Every row gives one point. To make a cloud, some directions were put in groups of two or more. Within a group, all points are equally far from the middle, so they leave a hole (a ring in 2 directions, a hollow ball in 3). The other directions are filled evenly. Then the cloud was stretched, turned, moved and blurred a little. Count the holes, and give their numbers of directions, smallest first.

Cloud (22 x 3):
[[-23.7   5.1  -1.5]
 [  8.7  27.0  14.6]
 [-13.6  22.0   8.0]
 [ 31.4   9.6   7.0]
 [-20.4  12.8   5.2]
 [ 10.9 -17.5  31.3]
 [ 28.1  -3.9 -12.4]
 [ 11.6   3.8  35.2]
 [ -1.4  -9.8  32.0]
 [ 14.2 -30.8  17.4]
 [ 21.2  10.0  29.8]
 [ 21.0 -30.9   2.7]
 [ -1.2 -31.3  12.3]
 [ 12.6 -30.9 -12.0]
 [ 22.2  -9.7 -18.2]
 [ 12.1 -29.7  21.0]
 [ 11.7  26.0  -2.8]
 [-12.0 -21.4 -17.3]
 [ 24.1 -22.7  20.3]
 [  7.8 -21.6 -22.9]
 [ -3.3  27.6  10.4]
 [  5.2  26.2  -7.4]]
Holes: 1 (3)

Cloud (27 x 4):
[[-21.3 -26.4 -25.6 -10.8]
 [ 25.3   0.0  17.4   6.2]
 [ -2.7  -3.5 -42.0  22.5]
 [ -7.7 -47.5 -16.3 -11.0]
 [ 24.6  15.6 -13.5 -17.9]
 [  4.0  -1.7   0.3  23.0]
 [ -4.9   5.3 -51.7 -12.4]
 [ -6.9 -16.1  19.5 -13.8]
 [ -3.5   3.8 -31.9 -15.6]
 [ -4.5  18.5  -2.1 -12.9]
 [  9.0   5.7   8.2  -3.0]
 [  0.1 -41.5   3.5  -4.1]
 [ 22.8   9.6  -0.9   2.8]
 [ -3.1  -0.1 -10.6  -7.4]
 [ -6.8   3.3   9.8  -4.9]
 [  4.4  -3.6  22.6 -51.6]
 [  6.9  11.7  31.5  12.4]
 [  6.7 -27.3  14.4 -35.5]
 [ -8.7  32.7  22.9  -2.1]
 [ 21.6   1.6  13.2 -19.8]
 [ -9.9 -33.0 -13.6  11.1]
 [-11.1 -42.7   2.9  22.8]
 [  2.9  18.0  -1.7 -22.8]
 [ 22.3 -27.9   8.1  10.9]
 [ -0.8 -44.2   5.0 -30.3]
 [-21.2  -0.6 -15.6 -13.0]
 [ -5.8 -18.9  18.6 -24.7]]
Holes: 0
